Every row gives one point. Any point is a mix of the corners, with weights that add up to 1. It lies inside the corners' shape when no weight is negative. Is each point inside? If not, which corners have a negative weight?

Corners:
(1): | -0.11 |  0.42 |
(2): | -1.19 | -0.80 |
(3): |  3.84 | -2.38 |
Points:
|  0.25 | -1.59 | -> outside (1)
|  2.36 | -1.40 | -> inside
|  3.46 | -2.20 | -> inside
| -0.29 | -0.05 | -> inside
| -0.50 | -0.94 | -> inside
| -0.94 | -0.81 | -> inside

Corners:
(1): | -1.11 | -3.79 | -1.15 | -2.13 | -0.63 |  0.19 |
(2): | -2.02 |  0.62 |  0.67 | -0.95 | -1.82 |  0.67 |
(3): | -1.41 | -2.02 |  1.02 |  1.17 |  5.14 | -0.26 |
(4): |  1.05 |  2.42 | -2.22 | -1.09 | -1.56 |  0.18 |
(5): | -0.57 |  0.91 | -0.15 |  1.97 | -2.05 |  1.20 |
(6): | 1.77 | 0.16 | 3.84 | 2.67 | 2.90 | 0.12 |
(7): |  0.99 |  2.97 | -1.71 | -1.79 | -2.95 |  3.23 |
Points:
| -0.84 |  0.62 |  0.21 |  0.74 | -1.37 |  0.92 | -> inside
| -1.49 |  0.22 | -1.09 |  0.08 | -2.62 |  2.25 | -> outside (4, 6)
| -1.68 | -2.91 | -1.32 | -1.88 | -0.65 |  0.01 | -> outside (6, 7)
| -0.81 | -1.70 |  0.57 | -0.15 |  0.59 |  0.66 | -> outside (4)
|  0.46 |  1.50 | -0.23 | -0.25 | -1.21 |  1.65 | -> inside

Corners:
(1): | -1.02 | -1.67 |  0.10 | -1.30 | -0.92 |  1.09 | -1.15 | -1.04 | -1.48 |  0.73 | -1.28 | -0.04 |
(2): | -3.86 | -2.13 | -2.37 |  2.95 |  4.33 | -1.81 |  2.02 | -1.21 |  2.50 |  2.48 | -1.45 | -2.03 |
(3): |  2.61 |  1.02 | -0.05 | -0.16 | -3.44 |  0.76 | -0.98 |  0.44 |  0.99 | -0.23 |  0.75 |  1.32 |
(4): |  0.59 | -1.21 |  0.77 | -2.91 | -1.65 |  0.09 |  2.43 |  0.78 |  0.82 |  2.16 | -0.14 |  1.90 |
(5): | -2.88 | -1.03 | -1.61 |  3.16 |  1.64 | -0.21 |  3.05 | -1.43 | -0.66 |  1.04 | -3.04 | -1.77 |
(6): |  1.59 |  0.90 |  2.57 | -0.88 | -1.28 |  1.55 | -0.40 |  0.08 |  1.37 | -0.68 |  2.18 | -0.99 |
(7): | -0.45 | -1.60 |  0.04 |  2.12 | -3.25 |  0.45 | -0.43 |  2.08 | -0.46 | -1.28 |  1.43 |  1.15 |
(8): | -2.47 |  2.08 | -0.46 | -1.20 | -1.22 | -0.70 | -1.33 | -0.15 | -1.65 | -1.00 |  3.32 |  0.41 |
(9): | -1.88 | -3.20 | -0.95 |  3.26 |  3.22 | -5.14 |  2.16 | -1.46 |  0.77 |  2.18 | -4.58 | -3.50 |
(10): |  1.21 |  2.02 |  1.06 | -1.02 | -1.92 |  0.47 | -2.67 |  1.97 | -0.45 |  1.94 |  0.31 | -1.11 |
(11): | -1.88 | -2.70 | -2.26 |  0.16 | -0.52 | -2.26 |  1.24 | -0.59 | -0.19 |  2.57 | -1.80 | -3.59 |
(12): | -1.29 | -0.09 |  1.53 | -0.82 | -3.41 |  0.03 | -0.88 |  0.45 |  2.42 |  1.63 | -1.22 | -0.75 |
(13): |  1.55 |  2.23 |  0.39 | -0.63 | -0.91 | -0.30 | -3.14 |  2.85 |  0.30 | -3.63 |  0.13 | -1.42 |
Points:
| -0.22 | -0.53 |  0.13 |  0.71 | -0.68 | -0.78 | -0.15 |  0.36 |  0.43 |  0.63 | -0.55 | -0.96 | -> inside
|  0.60 |  1.64 | -0.47 | -0.72 | -1.72 | -1.65 | -1.58 |  1.36 |  1.21 |  1.20 | -0.22 | -0.92 | -> outside (1, 5, 6, 7)
| -1.68 | -3.37 | -1.11 | -0.25 | -1.07 | -1.49 |  1.41 | -1.54 |  0.55 |  2.43 | -0.68 | -0.75 | -> outside (5, 10, 13)
|  0.31 |  0.00 |  0.18 | -1.29 | -1.29 | -0.89 | -0.93 |  0.21 |  0.02 |  1.23 | -0.81 | -1.65 | -> outside (2, 5, 7)
